Rows are points. A path goes straight from each point to the next, and from the last back to the first. The post is the endless flat space through its rows: a point in 2 columns, a line in 3, a plane in 4, and so on, so that a path can go around it. How many times does the path go around the post? Going back the other way cancels.

Post (1 x 2):
[[-0.4 -0.7]]
Path (18 x 2):
[[-4.4  3.9]
 [-2.6 -1.9]
 [ 1.0 -3.6]
 [ 3.5 -0.7]
 [ 1.6  1.8]
 [-1.8  0.8]
 [-4.4 -2.3]
 [-2.0 -6.9]
 [ 3.0 -3.1]
 [ 3.0  0.2]
 [ 2.2 -3.2]
 [-4.7 -5.4]
 [-4.0  0.9]
 [-0.9  1.5]
 [ 4.6  0.2]
 [ 3.5 -4.6]
 [-1.3 -3.1]
 [-2.9 -1.0]]
Times around: 0

Post:
[[-0.7 -1.2 -1.0  0.0 -1.5  4.2 -2.3  5.0]
 [ 0.5  0.3  3.2 -0.7 -3.7 -4.8  1.0 -2.4]
 [ 0.9 -0.2  1.3 -4.9  0.7 -1.7  1.0  2.1]
 [-2.2  5.1 -2.0 -0.9  1.7  4.8  0.9  9.1]
 [-2.3  0.1  5.5 -1.1  1.9  1.3  1.3 -5.0]
 [ 0.1 -0.5  1.3 -1.4 -1.0 -3.8 -5.3 -2.1]
 [ 4.8 -0.2  1.3 -0.7 -3.9 -2.3 -4.9 -4.5]]
Path:
[[ 2.1 -1.8  4.1 -0.1 -6.0 -5.1 -3.4  3.1]
 [ 1.3 -0.8  2.2 -5.6  0.6  1.5 -2.8  1.1]
 [-4.3  5.8 -3.4  0.1 -1.3  1.5 -4.2  1.1]
 [ 0.4 -2.3 -1.3  0.4 -2.0  3.4  2.3  0.6]
 [ 1.4 -0.1 -1.0  4.6 -0.1 -2.1 -5.7  0.9]
 [-1.2 -8.8  6.0  2.6  2.3  0.7 -5.1 -3.5]
 [ 0.3 -3.4  4.2 -1.4  0.6 -2.5 -4.1 -3.5]
 [ 1.2  0.6  2.9 -3.1 -1.1  6.0 -1.1  2.1]
 [ 2.8  3.6 -1.9 -6.7 -1.6  0.1 -2.7  4.1]
 [-1.8  3.0  0.7  1.9 -6.3 -2.9  5.4  1.1]
 [ 0.8  2.3 -2.3  2.0 -2.1  1.7 -0.7  4.9]
 [ 2.3 -1.9  1.2 -1.0 -0.7 -1.1  2.9 -2.0]
 [ 6.2  1.8  1.1 -1.5 -1.0 -4.6 -2.3 -1.6]]
Times around: 2
